Every row gives one point. Examples show where two turns around zero, p and q, send a point. Where does a point land after both, in the order given? Backwards means that the second turn is done in reverse. Each puzzle has new turns, and all numbers are rounded.

Turn p:
[ 7.0  5.5 -4.9] => [ 5.6  4.3 -7.3]
[ -8.3  11.7 -14.8] => [-11.2  12.6 -11.9]
[  2.8 -13.0  30.2] => [ 11.1 -12.9  28.3]
[ -1.5  -4.2 -10.5] => [-5.6 -4.1 -9.1]
Turn q:
[-13.8  -5.8  11.4] => [-12.2  -7.1  12.4]
[10.7  3.5 -1.0] => [ 9.9  5.2 -1.7]
[  7.6 -15.4  -9.6] => [  9.8 -14.6  -8.8]
[  9.5 -12.7  -0.6] => [ 11.5 -10.9  -0.1]
[-19.7  32.5  -2.5] => [-25.0  28.4  -3.9]
[ 5.8 -2.1  2.3] => [ 6.1 -0.9  2.2]
Where do these land?
p, then q: [-3.7 -8.2 14.3] => [ 2.1 -6.0 15.7]
p, then q: [-17.6  18.3   1.2] => [-16.6  18.6   5.0]
p, then q backwards: [12.1 -4.2 -5.2] => [ 8.1 -6.9 -8.8]
q, then p backwards: [  4.2 -24.5  -8.4] => [ 13.5 -22.2  -4.0]
p, then q backwards: [ 5.1 18.6 -1.9] => [ 9.7 16.5 -3.1]

Turn p:
[-9.6 -1.4  0.1 32.1 20.4  0.8] => [-4.6 -1.5 -4.3 31.2 22.8 -3.0]
[-14.2  -5.9   3.7 -10.0 -12.8   1.7] => [-15.4  -4.9   4.4  -6.3 -12.2   7.0]
[-1.6  4.0  8.2 -8.7  5.9  6.1] => [-0.6  3.5 10.1 -6.9  5.9  6.1]
[27.9  1.8 10.4  4.2  6.1 -7.6] => [ 25.8  -0.5   9.8   0.9   3.1 -15.1]
[-11.1  -4.6   9.6 -12.1  -9.2  -0.7] => [-12.9  -4.5  10.6  -8.5  -9.1   3.6]
[  4.6   4.0   8.6  -9.2 -13.3  16.8] => [  6.2   5.9  11.0  -5.3 -13.4  15.9]
[-14.7  10.8  -7.0  -7.6 -11.3  -6.0] => [-17.0  11.3  -6.3  -7.4  -9.5  -1.5]
[-10.0  -4.6  -0.3  15.2  -5.9  -5.6] => [-10.1  -3.9  -3.4  15.7  -4.5  -4.8]
[ 28.8  -4.1 -33.3  -3.9  20.0  -5.7] => [ 28.6  -5.5 -31.9 -13.4  16.9  -8.5]
Turn q:
[  8.9 -26.6  12.2  10.2 -21.5  -1.7] => [ 11.1 -28.0  13.4  14.4 -14.5  -0.1]
[  0.9  13.0  -5.7 -19.4  -4.6 -11.5] => [ -0.2   8.3  -6.6 -20.1  -8.6 -11.9]
[-26.5   7.3   3.6   4.4   9.2  12.3] => [-23.6  10.4   7.7   0.4   7.9  15.3]
[ 12.1  14.4   0.4 -17.8   3.6   3.8] => [ 13.4  12.0  -4.8 -18.7   1.1   1.1]
[  2.2   0.0 -11.0  -7.9  -2.4   4.1] => [  1.0  -0.9 -12.0  -5.9  -4.1   3.6]
[ 3.7 14.8 12.6 13.9 12.0 -7.6] => [ 3.9 17.1 12.6  9.1 12.0 -9.6]
[  5.5  -6.7  -7.9 -16.6   9.4  -5.3] => [  2.9  -8.0 -12.1 -14.5   8.2  -5.8]
[ -6.8 -16.1  -4.2  33.2  -5.7   6.0] => [ -8.5 -10.8   1.8  35.3  -2.1   7.4]
Where do these land?
p, then q: [ -8.0 -23.4   5.8 -16.1  11.1  17.8] => [  0.2 -20.8   4.1  -8.8  14.2  24.8]
p, then q backwards: [-2.5 -3.8 -2.1 -2.4 -3.3 -9.8] => [-3.5 -2.9 -3.9 -4.0 -3.0 -8.8]
q, then p: [ 2.6 16.5  7.0 -4.1 12.2 20.0] => [10.8 18.8  6.8 -6.6 11.7 14.1]
q, then p backwards: [  2.1   2.1  -7.1  -5.9 -14.3   8.9] => [  3.1  -2.0  -7.6  -4.7 -15.1   7.5]
p, then q: [-15.3  -9.8  12.4 -20.1   7.4   4.8] => [ -9.8 -11.1  13.4 -16.7   9.5  14.1]
p, then q backwards: [-1.4  8.2  3.4 -3.7 -4.1 -3.1] => [-3.6  9.0  2.7 -1.7 -2.5 -3.2]
p, then q backwards: [-8.0 18.5 -1.5 28.3 -3.7  1.3] => [ -1.6  15.4 -10.0  29.7   2.1  -1.1]
p, then q: [  9.7  -4.3 -26.9  -0.6  -1.5 -20.4] => [ -3.2  -7.5 -27.5  -3.3  -6.9 -19.2]
p, then q backwards: [ 20.8  -4.0   8.9  24.6  -3.9 -19.4] => [ 21.5  -5.1   3.3  19.1  -8.4 -24.3]

Turn p:
[  6.7  -0.1 -16.9  -0.2  -5.6 -16.2  -8.2  11.6  -8.6] => [  4.6  -2.0 -18.4  -1.6  -0.8 -17.0  -9.7   8.2  -9.0]
[ -9.5 -22.0 -19.8  18.9 -15.7  -7.7 -16.9  14.8  -2.6] => [-11.0 -24.9 -28.8   6.7   1.1  -4.9 -18.6  10.8   6.2]
[ 12.3  19.0 -19.0  -8.8   7.5  -3.2  -6.5 -12.6   6.8] => [ 15.2  19.9  -2.5  -7.6  10.6 -11.3 -11.4 -14.2   0.7]
[ 15.2 -22.4   2.1   7.7   7.0  10.9  22.0   0.1  11.1] => [ 8.1 -6.0 -7.8 15.6 11.0 11.6 28.3 -1.9 10.3]
[ 14.2  15.3  16.4   2.3  12.2  -4.7  12.1 -16.5   3.9] => [  9.8  18.6  20.5  15.0  -1.7  -2.7  10.1 -10.2  -3.1]
[ -9.7  -1.3   7.7  -9.7  17.0  10.5 -17.9 -16.5 -20.4] => [  5.3  -9.4  22.9  -9.1  11.1  14.5 -16.1  -3.3 -18.1]
[ -1.1   1.0   9.8 -16.9   2.8 -10.4   4.9   4.7   3.5] => [ -2.0   0.5  10.5  -9.6  -1.6 -12.8  12.7   3.6  -3.2]
[  1.0   7.7  -5.9 -10.1 -23.6   4.9  22.2  -3.9   1.7] => [ -0.6   7.3 -13.0 -11.1 -20.6   2.2  14.8 -17.0   2.0]
[-12.1 -13.4  -8.6  13.4   3.3 -12.4   4.5   6.8   5.8] => [-18.4  -8.7 -11.9  11.3  10.0  -7.3   1.6   2.2   1.6]
[-8.0  4.1 14.0 11.2 19.0 13.9  1.4  5.3 -5.1] => [-8.5  7.5 13.9  8.1  8.0 19.7  0.1 12.5 -3.8]
[ -8.9  12.1  20.1  -7.7 -23.9  14.4 -17.6   6.0   3.8] => [ -2.4  -2.7  14.4 -17.6 -27.1   8.1 -11.9   9.0  16.5]
Turn q:
[ -9.8  15.3   1.5   6.1  21.1   1.3 -17.4  16.8 -13.6] => [-14.3   2.3  -2.5   7.8  20.7  -0.1 -29.4   0.3  -3.5]
[  0.0 -25.5  -3.6  -6.6  12.3  -8.2  -6.0 -17.8  -8.0] => [  9.8 -11.3 -10.4 -11.7  -5.8 -11.2  -1.4 -23.3 -13.0]
[ -6.9   5.3  -3.7 -12.2   0.6  16.9  16.0  -3.6   7.7] => [-5.6  4.2 -7.6 -4.3  4.4 20.2 16.5 -1.8  4.7]
[ -0.9  10.5   8.2  11.3   4.7  -4.9 -24.6   0.3 -22.3] => [ -2.5  10.4  12.0   8.4   3.5  -8.3 -29.7  -6.7 -10.9]
[ -0.6   4.6  -2.0   9.9   4.5   5.8  14.0  27.5 -10.9] => [ -7.1  -4.8  -3.1  17.4  18.4   3.2   1.9  19.8 -10.9]
[ 8.5 11.1 -1.3 -5.9 -4.6 20.5 11.2  1.5 16.2] => [ 5.1  3.5  2.6 -4.5  4.2 23.7 11.8 10.8 12.8]
[  0.2  12.3  -3.3  17.1   3.9  -7.8  -6.1 -15.5  -3.7] => [  9.4  12.0   0.8  14.4  -1.0  -7.4 -10.3 -11.7   9.0]
[-11.2  19.0  13.8   7.5  -7.7 -14.1  -2.4  11.2 -16.5] => [-19.4  16.4  13.9  14.2   5.7 -14.6  -7.1   5.8  -4.9]
[ 12.8  -4.6  -1.3 -10.7 -18.0  17.7  19.2   3.3   8.7] => [ 7.8 -0.8  3.8 -7.3 -6.1 18.9 24.6 16.1 -2.8]
[  8.3 -12.7 -10.6 -13.1  -4.4 -23.0  -4.3  -6.1   9.5] => [  8.1  -2.7 -11.0 -18.9 -13.8 -20.7   3.7   2.2   4.6]
[-11.2 -24.5 -11.9   1.6  -9.9 -15.6 -15.2  -3.0   4.8] => [ -3.8 -15.5 -11.3  -2.9 -27.7 -15.8  -6.4  -4.4  -2.4]
[ 10.6 -10.8  14.1  -5.0  -2.6  11.4  15.5 -14.6  28.2] => [ 12.5 -13.7  12.7 -12.6  -2.5  12.2  25.8  -7.1  17.5]
Where do these land?
q, then p: [  6.6  -9.8  29.8  -6.4  -6.3  14.2 -12.9  -6.2 -24.2] => [  9.8 -11.7  29.7  -2.3 -17.3  14.9  -2.0   2.2 -21.2]
p, then q backwards: [  8.1   7.1 -22.5   6.6  -8.3  -3.2   8.4  19.5  15.4] => [ -5.9  14.2 -27.0  -7.8   3.9 -16.8   8.5  -1.4   6.1]
p, then q: [10.1  9.9  6.2 26.3 -4.1 -1.5 14.6  1.2 -0.6] => [ 4.5  7.4  4.9 28.8 -6.0  5.8 -1.8  8.6  9.3]
p, then q: [ -3.2   7.3  -2.9   2.8  24.8 -18.5 -14.4   3.6  10.3] => [-10.4  -2.9   2.4   0.9  19.4 -20.6 -18.0  -5.1   9.3]
q, then p: [-12.2 -17.2  12.6  -6.6  -2.1   4.8   8.7   6.8  -1.0] => [-12.3 -15.0   1.0  -1.3  -0.4  10.0  11.9  -5.9 -11.8]
p, then q backwards: [-33.5   7.4 -14.0  -7.3  -7.1  10.6  14.5 -19.0   7.9] => [-30.5   2.2  12.0 -23.7  12.4   8.2  -7.9 -17.3   1.4]
q, then p: [  9.2  10.0  -3.8 -17.4  -4.1 -11.8 -11.5  -1.8   9.4] => [  2.8   8.0   3.6 -20.5  -3.5 -17.5   0.8   3.3   6.7]
q, then p: [  3.1  13.3  -8.9 -11.9 -13.7   6.7 -27.1  -2.2   2.8] => [  5.8   3.9   3.4 -24.5 -14.6  -0.2 -16.4   7.4  13.7]
q, then p: [  8.8   9.4  -9.0 -10.1  19.3   8.7   2.7   1.5  -3.8] => [11.5 12.0 -0.3 -9.1 20.0  4.9 -3.7  2.1 -4.3]
p, then q: [  6.3 -10.3   5.5  16.6  -8.8  -6.6  10.7   4.2 -20.7] => [  6.7  -3.8  -2.2  23.7 -11.4   0.9   1.5   8.3 -17.6]
q, then p: [ -3.5 -27.1   7.0   7.6  10.5  -3.3   6.3  -7.5   4.4] => [  5.6 -21.2  -2.4  12.6   5.2  -2.1  11.9 -15.5  -5.8]

Turn p:
[-21.4   2.9 -11.1  11.0  17.2  -8.0  -4.8  22.4   0.1 -10.4   4.0  -2.7] => [-28.9  11.2  -5.1   6.3   4.7  -9.5  -2.2  14.0 -15.3 -11.2   5.4   1.9]
[-11.2  15.2  10.7  13.8  18.6   8.1 -10.2   1.6   8.7 -10.8  16.9  11.6] => [-17.7  19.6  14.5  15.7  15.0   8.2  -9.6  -7.7   0.2  -7.8  11.5  -0.3]
[ -9.2 -10.8  19.4   3.0  18.7   7.5 -15.7  19.9  15.8   3.1   2.2   7.6] => [-29.5  -5.2  18.8   1.5  15.1  -7.2 -18.0  -3.9   2.9   5.8  -2.1   6.1]
[-17.8  -0.2  -3.7  17.6  23.9  15.1  -4.6   9.4  12.7   4.2  23.7  -7.7] => [-26.8   9.9  -3.2  17.6  25.0   0.6  -9.0   7.4  -1.4  10.6  15.3 -10.2]
[ -9.5  -8.4  -7.5 -26.1  20.1  -7.1  17.9 -17.8   9.5  -5.7   3.5  18.4] => [-13.0   6.9 -20.5  -9.8   5.0  -3.2  18.6 -26.4  20.7  -4.6   3.3  13.8]
[ 12.7  14.3   0.8  -2.8  -9.5   4.1  21.0   0.9  -7.9   4.0 -11.9  -9.8] => [ 20.1  -2.1   0.3  -4.3   2.4  12.2  16.3  15.3  -0.4   0.3 -11.8   4.4]
[  5.0  -0.6   5.9  -9.8 -16.2  -2.7   7.4 -18.0 -13.6   5.9   5.0   7.9] => [ 20.2   0.4   0.8 -11.0 -10.3   6.8   9.4 -15.1  -0.7   8.2   6.6   0.9]
[  6.5  -4.6   3.7   4.6 -20.2  -4.7  12.1  -7.7   3.1  12.4  -5.6  14.8] => [ 15.0  -6.2  11.9   4.0 -12.6  -7.6  16.9  -7.4   4.8  11.8  -1.7   2.2]
[ 14.1   9.6  11.4 -15.6 -11.3 -11.7   3.1  -4.9   6.6  21.1  15.7   9.9] => [ 17.9  11.7  15.0 -17.3  -3.2  -5.9   2.6  -2.4  20.3  14.7  10.2   5.0]
[ -4.6  -0.1  -2.1   2.5 -21.1  -1.4  -9.6  -0.2  -1.4  -6.9 -22.2 -27.8] => [  2.1 -10.4  -5.0  -2.3 -22.1   9.5  -6.9  16.2  -8.4  -2.9 -21.3 -18.0]
[ 19.9  -5.4   1.0   4.6  -9.5 -12.7  -3.0 -15.1 -18.2   6.5 -19.4 -11.8] => [ 30.0  -8.4  -3.6  -9.6  -5.8  -8.3  -0.8  -3.6 -11.4  -4.0 -18.3 -12.3]
[ 16.3  -9.4  19.6  -9.4 -16.3  -1.7   9.9  -5.5 -11.9   3.5  16.9   8.8] => [ 19.0 -12.0  15.8 -19.0  -0.5   5.2   7.8 -12.2   2.1   6.8  18.4   1.1]
[  3.2  -3.4 -29.3   8.9   5.6   3.7 -10.4   9.6   7.6 -24.7 -14.1 -15.7] => [ -9.0 -11.6 -22.0  18.9  -4.9  -3.6 -11.0  18.7  -1.2 -25.9  -7.0  -5.3]
[ -4.0   1.0 -18.8  -2.3   0.1  11.7 -13.0   5.5 -11.0  -2.1 -14.5  -3.5] => [  0.6  -3.8 -17.6   9.2  -7.4   2.8 -14.1   7.1 -12.3  -1.5  -8.4  10.6]
Turn q:
[ -9.5  -3.8   8.8 -16.3  -0.2   6.7   0.8  15.6  19.0  -4.4  -6.4  -7.3] => [-4.6  4.0 -5.2 -8.7 18.2 19.5  9.0  2.9 14.6 -5.2  3.6  4.2]
[ 11.0  -2.6   1.1   2.8 -21.1   8.4  -4.2  -9.2   8.9  12.4  -4.2  -6.1] => [ -3.2   2.3  14.3 -10.6 -16.5   7.5   3.5  -6.9   9.4  11.2   6.6  -8.1]
[-22.3  27.2 -27.3   4.9   5.0  -9.9  18.0  -0.2  -8.3  16.3  12.7   2.3] => [  2.9  19.9 -24.5   8.4   7.3 -26.7   6.9   1.6 -20.9  14.8  13.4 -15.1]
[  3.8 -17.6  20.0  -9.3  -4.5  -8.8  14.3   6.0  -8.2  -0.4  -1.4  -3.8] => [ -5.5 -11.9  16.2  -9.6   7.9  -1.8  13.4  16.6  -0.6  -3.0  -6.4  11.6]
[  3.5  -7.1  21.7  -8.2  -8.6   2.1  -6.0  10.3  -5.0 -15.8  22.2   1.3] => [ -1.5 -10.3  11.5   2.6  -1.5   8.6  -0.9  18.3   1.1 -22.9  16.3  11.7]
[ -9.0   9.4 -42.3   7.2   0.4 -15.6  -3.7  -4.1 -15.4   7.8  -4.6   3.7] => [ 14.2   5.7 -30.5  -6.8 -12.6 -19.6  -7.9  -2.3 -18.0  14.9  -6.8 -14.6]
[  5.8  -6.9  32.1   1.8  -9.0  -4.0  11.6   5.0  14.1 -17.4   0.4  15.1] => [-16.4   5.3  17.4   5.4  -1.1  -0.3   8.3  12.8  21.1 -20.2  -5.2  19.0]
[ 14.8   7.2  22.1  -4.5  14.5 -10.3  -4.5  10.1   2.9  -2.1   4.0  -9.5] => [  4.7   2.4  21.0  -0.4  21.6   0.9 -15.2   6.6   3.1  -9.9  -0.2   4.4]
[  4.1  -5.8  -8.3  -4.3   9.0  19.2  -7.5 -12.5  -4.0  13.8  -3.8  18.4] => [  5.2  -9.7  -5.1   9.7  -9.5   2.4  -1.9 -20.9   0.0  18.2   3.4  15.5]
[ 11.4  -4.2  -5.1  22.5  -0.2  25.8  -7.2   0.0 -19.2  -1.4 -14.6  -1.6] => [  4.7 -10.0   5.5  21.2 -19.2  18.7  -6.4  -0.8  -6.5  15.4 -16.5  -8.4]
[  0.0  -3.8  12.8   0.4  -1.5 -11.4  -9.2  14.2   9.3  -1.4   0.2   5.5] => [ -4.1  -1.4   0.9  -4.8   6.3  -1.0 -10.5  12.5  17.3  -6.0   1.2   5.5]
[ -3.3   7.5 -51.2   7.0  17.1  -3.8   8.4 -11.5   5.3   5.6   7.1  -8.7] => [ 28.5   7.6 -26.5   1.8  -0.1 -19.1   7.9 -24.3 -11.6   5.6  -2.7 -25.9]
[-12.4 -10.6  -3.1  17.2   1.8   7.5 -12.4 -21.8  -1.0   5.9  -8.1 -10.2] => [-15.9 -17.7  -3.2   1.7  -8.4   1.9  -4.4 -19.1  -2.1   6.2  -6.3 -18.6]
[  2.1  11.0  18.7 -21.0  -2.7  -5.8   1.7  -1.8   1.6 -19.0  -3.6   0.9] => [ -9.0  13.8   8.2  -9.6   7.4   8.8  -1.9   2.9  -6.9 -19.2  -0.6  18.7]
Where do these land?
q, then p: [  7.6  -2.6  -1.0  -8.7  24.2 -12.6   4.3   2.5   1.8 -13.2  -8.6  11.1] => [  4.1   1.8  -0.6   7.7   1.6 -12.3  -1.6 -13.7   2.6 -21.8 -14.3  13.1]
p, then q: [-20.4 -17.6  -6.3   0.0   9.4  26.4  -1.6 -14.5   2.1 -15.1 -10.4   0.6] => [ -9.8 -17.5 -20.0  10.0 -15.9   2.1  10.0 -19.9  -5.3   8.9  -8.1 -16.6]
q, then p backwards: [  5.3  -9.2 -16.9 -18.4  -0.2 -17.5 -13.2  -7.2   6.3   7.1  10.5 -21.2] => [ 19.0 -15.9  11.9 -12.9   0.0 -16.5  -1.2  -9.0 -19.2  -1.0  12.8 -10.5]
p, then q: [ -3.1  19.9  10.5  18.7  -6.9  -0.1 -17.4   7.6  -0.3   0.4 -14.9  14.6] => [-22.9   6.3  13.8  10.1  -9.7   5.8 -21.1  13.9  -0.6   2.6  -8.3   3.5]
q, then p: [ 15.2  12.3 -10.8  -0.5  11.4 -17.8  -5.7  -6.8  -5.2  29.9  11.5  18.2] => [ 19.6  19.6  10.8 -15.6  -4.3 -30.2 -12.4  -7.8   5.8   2.3   7.4  -6.3]
p, then q: [ -5.8   7.5  12.5 -10.0   7.8  -4.0  12.2   1.5  17.2  -1.3  17.3  -0.2] => [-8.0 11.2 -3.1  5.9 21.2  1.4 10.3 -9.0  5.4 -6.5 15.0  1.8]
p, then q backwards: [ -8.7 -11.1 -17.0   8.6  -8.0  20.2  -3.6  14.6  -1.5  -0.5  22.5  -5.4] => [-20.0   5.0   6.0   4.0  -4.7  13.4 -12.2  11.3 -16.1  15.0  18.1   4.8]
p, then q: [  4.3  -0.9  34.6  -8.8  -5.2   7.1   9.7  12.1  -8.0  14.1 -18.5 -13.4] => [ -6.5 -11.7  11.0  -6.5  17.4  19.4   5.5  -0.4   1.8  22.1  -9.2  27.7]
q, then p: [-14.3 -15.2  -1.2  20.3  16.9  -4.0 -13.3 -15.3   6.7  -0.3  -3.5  10.3] => [-10.9  -4.4 -14.4   9.9 -16.0 -16.9  -1.1 -12.9   0.4  -1.5  -9.7 -21.8]
q, then p: [ -8.2   2.6   2.4 -13.8 -17.4  -9.7  -8.8  14.3 -15.1  14.9  -2.2   0.8] => [ -6.2   2.1  -2.9 -13.3  -1.7  -6.0 -10.9  10.5  -2.5  15.7  14.0  21.4]
q, then p backwards: [ 14.4 -13.1   4.1  -9.7 -16.4   3.3 -17.4 -13.6  -9.2  -2.1 -13.0   0.5] => [ -5.0  -4.4  17.5 -20.9 -20.3   2.2  -9.2   5.2  -7.3  -5.6 -10.2   3.6]
q, then p: [  8.4  20.6  20.7 -11.9  -3.7   2.9  18.9   7.7   4.2  -3.1 -13.6 -23.3] => [ -6.8  14.9  11.9  -6.9  24.8  27.0   0.6   2.9  -5.8   0.4 -14.1  14.5]
q, then p: [ -5.9  12.1  -2.9  22.1   5.4  -7.4   5.2  -9.5 -12.1  -8.5  18.9  -8.1] => [  1.5   2.9   0.9  -7.0  -2.9  -2.0  -0.1   9.9 -24.2 -15.9   2.4 -22.5]
q, then p backwards: [  6.4  -1.9 -16.3  22.5 -17.7   9.5  20.0  -6.7   0.5  -4.7  -2.9   8.8] => [-13.4   6.5 -11.1  10.5 -22.8 -14.4   8.1 -13.5  11.9   4.1 -13.0   3.5]
p, then q: [  4.6  -3.3 -12.2 -10.2   0.6   3.6  11.0  13.2  12.6 -17.5   6.8   6.6] => [  2.2  -1.3 -15.5   9.0  -1.9  -4.6  14.1   4.4  16.2 -16.8   4.6   2.9]
